Rows are points. The points of each table are mixes of a few directions, plus a little noise. Count the directions of each table, and those that both share. Where both have some left over, give the other angles between the two spaces (their principal angles), to ten degrees, smallest first.

First (5 x 3):
-34,34,-27
42,-41,28
22,-19,9
15,9,-45
-46,16,36
Second:
0,-9,21
-1,-19,46
1,22,-52
1,25,-60
1,21,-51
-1,-11,27
-1,-28,69
Directions: first 2, second 1, shared 1

First, 8 rows:
-8,5,-3,-2
-41,26,-14,-11
-45,29,-15,-12
24,-16,8,6
-44,28,-15,-12
-37,24,-12,-10
82,-53,27,22
68,-45,23,18
Second, 6 rows:
-45,29,-15,-12
29,-19,10,8
-44,28,-15,-12
-50,32,-17,-13
32,-21,11,9
77,-50,26,20
Directions: first 1, second 1, shared 1

First (10 x 8):
30,-44,-23,-2,-16,-11,-14,-9
-2,26,1,-28,-5,33,18,-3
16,-38,-12,16,-5,-26,-18,-3
8,-41,-6,35,4,-43,-26,3
29,-49,-23,5,-15,-19,-18,-8
2,16,-2,-23,-6,25,13,-4
7,-1,-6,-13,-7,11,4,-4
-56,95,44,-10,28,37,34,16
-15,53,11,-37,-1,49,30,-1
-18,-18,15,56,23,-55,-25,14
Second, 7 rows:
54,-41,-23,15,-31,-17,-7,6
-18,15,-3,40,23,-7,1,42
37,0,0,-14,-31,7,11,-11
-28,42,-4,-9,19,38,20,27
-56,44,38,-20,29,10,6,-20
-36,-36,-24,-14,30,1,-24,-11
48,-25,17,2,-39,-33,-7,-32
Directions: first 2, second 4, shared 2

First (11 x 11):
-48,21,-28,51,-6,-20,25,4,-12,-4,-4
8,0,-13,32,8,-41,3,10,-26,-25,10
42,2,67,-41,40,2,-5,16,16,-76,-33
-35,-9,-61,26,-3,-41,11,24,8,-66,17
21,-39,-40,-2,-38,26,27,-37,26,15,13
3,1,6,45,6,-41,26,-7,-14,-30,-20
5,14,-6,-49,11,42,-38,31,-2,8,38
-42,19,-2,9,4,-26,-38,18,-25,58,9
7,-24,15,-50,5,-16,-54,9,13,31,5
23,-8,33,-50,-22,95,21,-42,43,46,-21
16,21,28,29,-5,22,23,-26,-27,44,-12
Second:
-18,7,12,-3,14,12,-10,-4,-12,-30,27
29,-51,2,-40,-54,37,-28,22,66,-70,50
45,-38,-14,-19,-54,5,-3,23,56,2,-9
-13,34,18,20,22,-5,0,6,-34,17,-8
-40,21,-18,19,55,-27,26,-47,-48,31,-23
37,-16,32,-21,-57,39,-38,57,48,-51,42
-25,5,-10,4,30,-9,11,-30,-22,1,-1
-18,2,-30,12,31,-31,31,-40,-23,43,-37
-31,26,-2,18,42,-16,14,-26,-42,19,-12
34,11,12,11,-30,-5,-2,39,12,38,-28
Directions: first 6, second 3, shared 1; angles 40, 70
